Each row of a before or after table is a point. The points were changed in one or more steps. Then noise was added and the rows were shuffled. The steps act on columns, c1 being the first. Write out the steps. A step turns or swaps two columns, mirrors them in a line or flattens them onto one, adds a multiple of one to another, or multiplies or shifts one. Angles are multiples of 10 degrees, from the lower column toward the higher: turns from -170 to 170, lines from 10 to 170 but not 90. Use the fewest steps. Two steps may share a column if one is a turn and the other turns, adds or multiplies; they go together, in the order done. Otherwise the lowest column goes first.
In the rows, zero is written as 128.

Before, 9 rows:
[[181 150]
 [157 140]
 [172 155]
 [146 165]
 [ 99 128]
 [113 164]
 [148  84]
 [105 160]
 [134 150]]
After:
[[ 98 127]
 [186 155]
 [145 151]
 [192 149]
 [126  83]
 [130 164]
 [163 142]
 [165 165]
 [123 161]]
Steps: add 0.5 times c2 to c1

Before:
[[108 154 133]
 [ 80 114 110]
 [156 139 145]
 [162  77  77]
 [133 138 136]
 [141 125 154]
 [ 95 133  88]
 [ 88 107 143]
 [113  52  97]
 [121 140 131]
 [146 143 130]
 [126  76  50]]
After:
[[178 121 114]
 [144 124 210]
 [126  89 143]
 [167 155 118]
 [189  98 190]
 [107 115 146]
 [138 125  96]
 [187 142 112]
 [147 122 116]
 [156  72 203]
 [161 133 116]
 [118 148 143]]
Steps: shift c1 by 30; turn c2 and c3 by -110 degrees

Before:
[[154  82  84  69 156  87]
 [ 84  92 147  98 123 122]
 [143 143 129 169 112  96]
 [131 152 149 148 114 110]
 [130 144 170 151  75 138]
 [133  88 108  62 150  62]
 [108 108 100  81 132  69]
 [135 166 116 121 102 124]
 [114  91 128  72 169  51]
 [141  98 159  61 148 122]
 [116 158 154 151 106 129]
 [110 129 121 138 152 127]
 [144  78 145 104 106 134]]
After:
[[136 160 117 121 161 135]
 [134  98 107  60  93  71]
 [109 104 121 138 133 138]
 [143 146 129 169 138 106]
 [154  92  83  67  89  96]
 [113  81 128  72  99  61]
 [131 146 148 149 149 119]
 [145 140 147 103  74 144]
 [129 182 170 150 134 150]
 [142 102 159  61 103 132]
 [ 85 126 148  98  91 131]
 [108 122 101  81 108  80]
 [117 155 155 150 154 140]]
Steps: turn c2 and c5 by 80 degrees; shift c6 by 10

Before, 12 rows:
[[103 150 137 102 113 133 111 171]
 [119 107  86 165 110 110 187 145]
 [166 112 121 159 125 130 161  84]
 [ 62 183 116 118 151 120 143 165]
 [134 126 187 151 148 161  95 167]
 [142  82 187 102 121 155 163 136]
 [129  91 121 181 105  80 161 101]
 [186 103 148 132 140  89 200 125]
 [204  84 152 136 101 138 174 125]
 [110 110 146 124 153 160 111 174]
 [158  88 169 106 162 147  83 148]
 [160  87 157 126 148 143 153 123]]
After (12 x 8):
[[166 106 120 160 129 124 160  85]
 [160 186 182 110 126 142 140 146]
 [162 130 162 122 127 136 171 122]
 [108 153 155 123 138 142 134 173]
 [134 158 190 150 111 139 113 165]
 [102 132 127 101 110 130  99 167]
 [142 118 170 102  84 139 187 137]
 [116  88  86 162 144 121 171 141]
 [199 110 126 137  94 132 191 123]
 [182  78 155 130 122 115 183 124]
 [ 63  83 133 122 151 123  87 165]
 [129 114 105 179 117 106 177 106]]
Steps: mirror c2 and c7 in the line at 120 degrees; turn c3 and c5 by -40 degrees; multiply c6 by 0.4

Before (9 x 11):
[[141 159 135 115 120 115 153 127 144 142 135]
 [121 143  66  95 124 113 118 128 148 124 140]
 [123 142 142 138 127 134 142 110 152 124 125]
 [124 137 134 125 106 135 136 134 126 143 113]
 [117 148 135 123 116 107 114 143 155 133 120]
 [ 80 146 143  98 114 127 136 115 137 143 125]
 [134 142 129 134 249 124 112 144 113 137 119]
 [121 168 148 135 109 121 153 122 116 105 123]
 [137 184 117 129 120 131 115 114 130 131 120]]
After, 9 rows:
[[119 185 144 125 126 127 131 115 120 131 118]
 [113 144 139 132 185 131 125 141 237 137 116]
 [157 144 181  96 107 131 143 127 131 122 138]
 [139 169  98 134 132 123 127 123 106 105 122]
 [133 138 107 136 105 128 124 110 132 123 124]
 [132 140 121 126 122 129 130 134 107 143 112]
 [156 147 109  97 117 128  91 116 118 145 125]
 [120 147 134 122 101 130 108 141 124 133 121]
 [131 158 107 116 113 132 147 128 125 140 137]]
Steps: turn c3 and c7 by 140 degrees; turn c1 and c7 by 130 degrees; turn c5 and c9 by 70 degrees; multiply c6 by 0

Before (10 x 12):
[[143 172 129 123 153 131  93 104 114 143 135 119]
 [175 147 129 106  73 122 179 139 125   7 118 152]
 [120 114 139 119 137 126  92 126 134 130 153 114]
 [158 121 139 123 138  84 135 100 106 136 119 152]
 [178 125 162 129 151 135  91 127  97 167 107 128]
 [101 161 149 130 146  66 102 164 108 153 153 158]
 [107 129 114 125 122 124  96 146 116 161 116  60]
 [119 122 129 126 159 111 115 134 114 121  98 150]
 [101 148 158 129 114 102  91 117 135 115 108 105]
 [123 134 154 120 129 134 155 123 135 127 116 129]]
After (10 x 12):
[[141 122 101 107 142 135 125 154 175 186 110 109]
 [240 125 119 173  87 120  97 121  85  67 117 214]
 [123 134 119 111 122 127 156 137 160 124 150 112]
 [126 119 119  97 130 112 127 124 146 116  96 152]
 [123 126 111 125 125 131 119 147 102 125 114 131]
 [128 165 143 102 133 132 106 146 165 149 134 113]
 [149 105 136 120 114  82 116 154 131 153 118 152]
 [119 163 114 145 114 103 134 157 154  96 105 112]
 [ 86 153  88 113 117  65 102 118 164 126 151 144]
 [ 92 131 128 135 124 122 133 107 161 140 118  39]]
Steps: add -0.5 times c10 to c12; turn c1 and c10 by 40 degrees; turn c7 and c9 by -120 degrees; turn c2 and c7 by -40 degrees; turn c3 and c8 by 140 degrees; turn c4 and c5 by 70 degrees; add 0.3 times c6 to c5
